Each row of a before or after table is a point. One or more steps were done to the points. Then noise was added and the rows were shuffled. The steps act on columns, c1 being the first. Write out the steps. A step turns or swaps two columns, mirrors them in a line or flattens them onto one, adds a multiple of one to another, or multiplies or shifts one. Angles are multiples of 10 degrees, from the lower column toward the higher: turns from -170 to 170, lines from 10 to 170 but not 90. Use the fewest steps. Two steps may share a column if one is a turn and the other turns, adds or multiplies; they go together, in the order done. Otherwise the lowest column goes first.

Before, 11 rows:
[0.007 -0.047]
[-0.048 0.014]
[-0.006 0.019]
[0.023 -0.012]
[0.004 0.005]
[0.002 0.012]
[-0.026 0.015]
[0.012 -0.004]
[0.020 0.009]
[-0.031 -0.016]
[0.008 -0.010]
After, 11 rows:
[0.011 -0.040]
[0.044 0.030]
[0.047 -0.025]
[0.043 0.012]
[-0.006 0.032]
[0.059 0.020]
[0.045 -0.117]
[0.014 0.039]
[0.066 -0.033]
[0.037 0.048]
[0.053 -0.011]
Steps: shift c1 by 0.040; multiply c2 by 2.5

Before, 9 rows:
[0.018 0.002 -0.032 -0.030]
[-0.027 0.023 0.021 0.031]
[0.025 0.043 -0.035 -0.011]
[0.011 -0.005 0.002 0.005]
[0.002 0.040 -0.038 0.000]
[-0.045 0.027 0.050 0.012]
[-0.003 0.029 0.039 0.016]
[0.014 -0.008 -0.011 -0.065]
[0.047 0.023 -0.038 -0.043]
After:
[0.026 0.021 -0.028 0.032]
[-0.036 -0.015 0.003 0.037]
[-0.031 -0.001 0.028 0.034]
[0.041 0.031 -0.011 0.032]
[0.035 0.030 -0.015 -0.017]
[0.009 -0.009 0.009 -0.002]
[0.018 0.054 0.003 -0.039]
[-0.067 0.002 0.010 0.031]
[0.059 0.049 0.002 0.001]
Steps: turn c1 and c3 by 40 degrees; turn c2 and c4 by 60 degrees

Before:
[0.016 -0.016 0.017 -0.006 0.009 0.019 -0.003 -0.024 0.061]
[0.008 -0.002 0.015 -0.028 0.025 -0.020 0.027 -0.052 0.021]
[-0.017 0.010 0.012 0.002 -0.050 -0.039 -0.009 -0.028 -0.008]
[0.019 0.012 -0.009 -0.029 -0.038 0.018 0.051 0.019 0.044]
[-0.010 0.006 0.031 -0.056 -0.062 0.016 0.009 0.022 0.023]
[0.012 0.004 0.053 0.020 -0.032 -0.011 0.019 0.002 -0.016]
[-0.026 -0.032 0.030 0.025 -0.034 0.000 0.019 -0.030 -0.003]
[-0.011 0.041 -0.045 0.002 0.019 -0.006 0.038 0.031 -0.012]
[0.006 0.007 0.022 0.009 0.011 -0.001 0.022 0.018 0.017]
[-0.010 0.057 0.016 -0.005 0.014 -0.056 0.038 -0.011 0.040]
[-0.001 -0.031 -0.026 -0.028 0.005 -0.018 0.025 -0.003 0.020]
After, 11 rows:
[0.000 -0.003 -0.025 -0.027 0.009 -0.019 0.025 -0.029 0.022]
[0.007 -0.052 0.015 -0.027 0.050 -0.023 0.028 -0.001 0.022]
[-0.005 0.030 -0.045 0.001 0.038 -0.008 0.037 0.040 -0.010]
[-0.006 -0.010 0.019 -0.006 0.027 -0.055 0.041 0.058 0.040]
[0.013 -0.024 0.018 -0.004 0.015 0.019 -0.005 -0.017 0.057]
[-0.012 -0.030 0.011 -0.001 -0.099 -0.040 -0.008 0.010 -0.008]
[0.002 0.018 0.023 0.010 0.024 -0.001 0.022 0.007 0.017]
[0.013 0.017 -0.008 -0.028 -0.077 0.018 0.053 0.010 0.046]
[-0.018 -0.029 0.031 0.026 -0.069 0.000 0.020 -0.033 -0.002]
[0.008 0.002 0.054 0.020 -0.065 -0.009 0.021 0.005 -0.018]
[-0.007 0.024 0.032 -0.055 -0.124 0.016 0.007 0.006 0.024]
Steps: multiply c1 by 0.7; swap c2 and c8; multiply c5 by 2

Before (10 x 12):
[0.000 0.003 0.006 0.000 0.018 -0.045 0.008 -0.034 0.055 -0.020 0.008 -0.007]
[-0.030 -0.014 -0.010 0.016 0.012 -0.038 0.010 -0.048 0.035 -0.001 0.030 0.035]
[-0.010 0.031 -0.034 -0.029 -0.054 -0.028 -0.026 -0.005 0.028 0.007 -0.017 0.000]
[-0.020 0.018 0.024 -0.007 -0.064 -0.028 -0.018 -0.010 0.009 0.024 -0.003 -0.023]
[-0.045 -0.010 -0.025 0.034 0.010 -0.019 0.007 -0.018 0.059 -0.021 -0.001 -0.009]
[-0.022 0.012 -0.013 -0.029 -0.022 -0.045 -0.041 -0.007 0.025 0.059 -0.032 -0.016]
[0.000 -0.014 -0.018 0.035 0.030 -0.038 0.015 -0.037 0.030 -0.033 -0.029 0.031]
[0.034 -0.004 -0.007 -0.043 -0.003 0.076 0.011 -0.001 0.035 -0.017 -0.044 -0.027]
[-0.010 0.021 -0.008 0.029 0.025 -0.034 -0.006 -0.013 0.022 0.004 0.025 0.003]
[0.013 -0.029 -0.033 -0.048 0.021 0.035 0.000 -0.002 0.002 -0.024 -0.027 -0.064]
After, 10 rows:
[-0.024 0.022 -0.012 -0.008 -0.061 -0.028 -0.011 -0.010 0.041 -0.003 0.025 0.018]
[-0.017 0.008 -0.041 -0.029 -0.023 -0.042 -0.002 -0.021 0.050 -0.030 0.058 0.057]
[-0.002 -0.015 -0.056 0.029 0.030 -0.038 -0.007 -0.030 0.000 -0.024 -0.036 0.080]
[0.009 -0.021 -0.061 -0.048 0.017 0.039 -0.004 0.000 0.042 -0.022 -0.017 -0.066]
[-0.008 -0.003 -0.027 -0.005 0.015 -0.048 -0.007 -0.030 0.058 0.010 -0.019 0.087]
[-0.022 -0.023 -0.043 0.022 0.007 -0.038 -0.012 -0.038 0.009 0.031 -0.005 0.076]
[-0.026 -0.011 -0.063 0.035 0.011 -0.019 -0.004 -0.014 0.044 0.000 -0.023 0.062]
[-0.011 0.017 -0.046 0.026 0.029 -0.037 0.002 -0.012 0.023 0.022 0.004 0.046]
[-0.003 0.030 -0.059 -0.028 -0.056 -0.028 -0.004 -0.010 0.027 -0.021 0.012 0.059]
[0.026 -0.008 -0.036 -0.043 -0.001 0.074 0.000 0.004 0.002 -0.039 -0.018 -0.048]
Steps: multiply c1 by 0.7; shift c3 by -0.030; add -1 times c6 to c9; turn c9 and c12 by 60 degrees; flatten c7 and c8 onto the line at 70 degrees; swap c10 and c11

Before:
[-0.025 -0.022 -0.026 0.040 0.041 -0.005 0.045 0.007 0.011 -0.036 -0.056 0.018 -0.049 0.063 0.004 -0.030 0.030 0.007]
[0.004 0.029 -0.025 0.036 -0.018 0.020 -0.028 -0.006 0.023 0.025 -0.028 0.015 0.000 -0.014 -0.011 -0.010 0.012 -0.004]
[0.008 -0.114 0.033 0.031 -0.021 -0.017 0.010 -0.009 0.000 -0.009 -0.045 0.048 0.001 -0.023 0.010 0.052 -0.011 -0.008]
[0.012 0.010 0.008 0.043 -0.016 0.009 -0.009 0.023 0.078 -0.025 0.019 -0.035 -0.008 0.005 -0.060 0.024 -0.023 -0.007]
[-0.027 0.014 -0.008 0.027 0.030 0.019 -0.007 0.010 -0.011 -0.043 0.002 0.051 -0.013 -0.012 0.011 0.005 0.002 0.006]
[0.017 0.018 -0.014 0.037 -0.001 -0.099 -0.034 0.025 -0.009 -0.041 0.010 0.050 0.009 -0.022 0.031 -0.038 0.012 0.105]
[0.011 -0.002 -0.023 -0.002 0.024 0.002 -0.025 -0.017 0.024 -0.022 0.022 0.019 -0.035 -0.014 0.010 -0.034 -0.050 -0.005]
[-0.004 0.009 0.015 0.041 0.019 0.006 0.028 0.020 -0.013 -0.039 0.011 0.022 -0.067 -0.012 -0.045 0.046 -0.058 0.005]
[0.008 0.006 0.031 0.037 -0.002 0.012 -0.007 0.024 -0.004 -0.008 0.008 0.009 -0.019 0.021 -0.001 -0.025 -0.002 -0.023]
[-0.007 -0.053 -0.009 0.029 -0.009 -0.005 0.017 -0.004 -0.007 0.035 0.023 0.029 0.000 -0.017 0.029 -0.016 0.004 0.016]
[0.005 0.025 0.002 -0.054 -0.012 0.004 0.021 0.017 0.016 -0.030 0.012 0.031 -0.022 0.052 0.020 -0.026 0.023 -0.021]
[-0.007 -0.027 -0.008 0.013 -0.020 0.021 -0.013 -0.008 -0.004 -0.011 -0.025 -0.001 -0.005 0.072 0.030 -0.007 0.011 -0.007]
[0.018 -0.003 0.009 0.000 -0.011 -0.006 -0.029 0.009 -0.001 -0.013 0.022 0.029 -0.010 -0.004 -0.006 -0.036 0.025 0.054]
After:
[-0.013 0.015 -0.009 0.045 -0.018 0.009 -0.015 0.023 0.109 -0.039 0.020 -0.036 -0.012 0.006 -0.061 0.024 -0.023 -0.005]
[-0.005 -0.022 0.006 0.014 -0.023 0.023 -0.012 -0.005 -0.026 -0.018 -0.027 -0.003 0.010 0.071 0.033 -0.006 0.008 -0.003]
[-0.023 0.027 0.003 -0.055 -0.013 0.007 0.017 0.022 -0.021 -0.045 0.010 0.030 -0.002 0.050 0.019 -0.029 0.025 -0.022]
[-0.040 -0.021 0.023 0.039 0.044 -0.003 0.044 0.006 -0.037 -0.058 -0.058 0.019 0.028 0.063 0.003 -0.027 0.034 0.006]
[0.007 0.015 0.014 0.036 -0.002 -0.099 -0.032 0.027 -0.026 -0.067 0.010 0.050 -0.014 -0.022 0.030 -0.038 0.013 0.106]
[-0.008 0.014 0.005 0.023 0.034 0.016 -0.009 0.011 -0.015 -0.067 0.002 0.050 0.025 -0.012 0.010 0.003 0.004 0.006]
[0.002 0.029 0.024 0.040 -0.017 0.019 -0.027 -0.003 0.005 0.039 -0.027 0.016 -0.003 -0.014 -0.007 -0.013 0.013 -0.004]
[-0.002 -0.112 -0.036 0.030 -0.018 -0.015 0.007 -0.013 0.022 -0.015 -0.046 0.049 -0.014 -0.020 0.007 0.052 -0.015 -0.009]
[0.003 -0.053 0.008 0.028 -0.008 -0.005 0.019 -0.007 -0.012 0.055 0.017 0.031 0.008 -0.017 0.030 -0.011 0.003 0.017]
[-0.012 -0.003 -0.007 0.001 -0.009 -0.007 -0.028 0.009 -0.037 -0.020 0.023 0.031 -0.017 -0.005 -0.006 -0.039 0.024 0.057]
[-0.061 0.007 -0.014 0.040 0.019 0.007 0.031 0.016 0.076 -0.064 0.009 0.019 0.016 -0.013 -0.043 0.048 -0.061 0.003]
[-0.019 0.005 -0.031 0.036 0.001 0.009 -0.006 0.028 -0.001 -0.011 0.008 0.012 -0.008 0.019 0.001 -0.025 -0.006 -0.026]
[-0.040 -0.001 0.020 -0.004 0.020 0.002 -0.025 -0.015 0.098 -0.032 0.020 0.017 -0.003 -0.013 0.009 -0.035 -0.051 -0.008]
Steps: turn c1 and c13 by -100 degrees; multiply c3 by -1; add -1.5 times c17 to c9; multiply c10 by 1.6

Before, 8 rows:
[-0.006 0.016 0.033 -0.019 -0.031 0.029 -0.018 -0.012 -0.009 -0.030 0.055 0.003 0.015 -0.052 -0.042 -0.069 -0.034 0.005 0.003 -0.006 -0.019 0.050 -0.034 -0.023 0.034 0.041 -0.009 0.038 -0.029 0.040 0.042 -0.038]
[-0.013 0.053 0.016 -0.042 0.001 0.069 0.002 0.020 -0.033 0.000 -0.016 -0.062 0.021 0.015 -0.025 -0.003 0.005 -0.019 -0.043 -0.047 -0.018 0.054 0.010 -0.035 -0.013 -0.005 -0.009 0.055 -0.010 -0.012 -0.031 0.007]
[-0.024 0.013 -0.009 -0.005 0.028 -0.009 -0.055 0.026 -0.031 0.030 -0.021 -0.063 -0.023 -0.003 0.023 -0.003 0.025 0.010 -0.010 -0.016 -0.018 -0.036 -0.024 -0.018 0.023 -0.005 0.020 -0.009 -0.042 -0.010 0.018 -0.014]
[0.007 -0.011 0.043 -0.051 -0.032 0.048 -0.010 0.037 0.036 0.053 0.006 -0.010 -0.037 0.006 0.027 0.008 -0.009 -0.053 -0.059 -0.021 0.049 0.003 0.013 0.020 0.036 -0.030 -0.021 -0.029 0.014 0.001 0.023 0.013]
[0.058 -0.019 -0.005 -0.030 -0.034 -0.014 0.019 -0.034 0.000 0.037 0.058 0.020 -0.056 0.028 -0.007 -0.008 -0.031 -0.039 -0.014 0.000 -0.022 -0.024 -0.001 -0.023 -0.035 0.028 -0.007 0.059 -0.016 -0.019 -0.007 -0.034]
[-0.013 0.011 0.017 -0.040 0.042 0.021 0.021 -0.032 0.006 0.012 -0.001 -0.053 0.028 -0.035 -0.019 -0.040 -0.042 -0.003 -0.021 0.027 0.052 0.007 0.052 -0.039 -0.017 0.040 -0.007 -0.010 -0.001 0.036 -0.032 -0.026]
[-0.014 -0.004 0.006 -0.004 -0.004 0.002 0.023 -0.026 -0.043 -0.007 0.006 0.023 -0.015 0.023 0.040 -0.061 -0.021 -0.032 -0.011 0.018 0.009 0.031 0.028 -0.019 0.028 0.014 0.017 0.038 0.003 0.046 -0.043 0.019]
[-0.025 -0.020 0.055 -0.034 -0.013 -0.021 -0.021 0.020 0.030 -0.026 -0.025 -0.040 0.003 -0.055 0.032 -0.005 -0.038 -0.035 0.020 0.029 0.017 -0.025 0.018 0.049 -0.037 -0.029 0.018 -0.009 0.001 0.024 -0.045 -0.019]
After (8 x 32):
[0.007 -0.010 0.044 -0.051 -0.032 0.047 0.036 0.036 -0.009 0.052 0.006 -0.008 -0.037 0.028 0.027 0.007 -0.010 -0.053 -0.060 -0.020 0.058 0.003 0.013 0.020 0.037 0.020 -0.021 -0.031 0.013 0.001 0.023 0.002]
[-0.013 0.010 0.018 -0.041 0.041 0.020 0.008 -0.031 0.019 0.012 -0.001 -0.052 0.028 -0.052 -0.020 -0.040 -0.041 -0.004 -0.020 0.027 0.061 0.006 0.053 -0.038 -0.017 -0.017 -0.007 -0.009 -0.002 0.036 -0.033 -0.023]
[-0.023 0.014 -0.009 -0.004 0.029 -0.009 -0.030 0.027 -0.054 0.030 -0.020 -0.061 -0.023 -0.011 0.023 -0.003 0.026 0.012 -0.010 -0.017 -0.007 -0.035 -0.023 -0.019 0.023 0.011 0.019 -0.010 -0.043 -0.008 0.018 0.002]
[-0.014 -0.004 0.004 -0.004 -0.004 0.003 -0.043 -0.025 0.023 -0.008 0.008 0.024 -0.015 0.015 0.040 -0.061 -0.023 -0.032 -0.010 0.018 0.019 0.029 0.027 -0.020 0.029 -0.024 0.017 0.038 0.004 0.046 -0.045 0.015]
[-0.013 0.052 0.017 -0.042 0.002 0.069 -0.033 0.020 0.002 0.001 -0.015 -0.063 0.020 0.012 -0.026 -0.004 0.003 -0.019 -0.044 -0.048 -0.008 0.054 0.010 -0.035 -0.013 -0.003 -0.010 0.056 -0.010 -0.013 -0.031 0.013]
[-0.026 -0.020 0.054 -0.034 -0.013 -0.021 0.030 0.020 -0.019 -0.027 -0.025 -0.040 0.002 -0.015 0.032 -0.005 -0.039 -0.034 0.018 0.030 0.028 -0.025 0.018 0.049 -0.038 0.043 0.019 -0.009 0.002 0.023 -0.045 -0.046]
[-0.007 0.015 0.032 -0.018 -0.031 0.029 -0.008 -0.012 -0.017 -0.030 0.054 0.002 0.017 -0.068 -0.043 -0.070 -0.033 0.006 0.004 -0.007 -0.009 0.050 -0.035 -0.023 0.034 -0.009 -0.009 0.039 -0.027 0.040 0.044 -0.036]
[0.058 -0.019 -0.006 -0.029 -0.033 -0.014 0.001 -0.035 0.020 0.038 0.058 0.020 -0.057 -0.032 -0.007 -0.009 -0.031 -0.040 -0.014 -0.001 -0.012 -0.025 -0.002 -0.022 -0.034 -0.013 -0.006 0.059 -0.017 -0.019 -0.007 0.038]
Steps: swap c7 and c9; turn c14 and c32 by 110 degrees; turn c14 and c26 by 150 degrees; shift c21 by 0.010
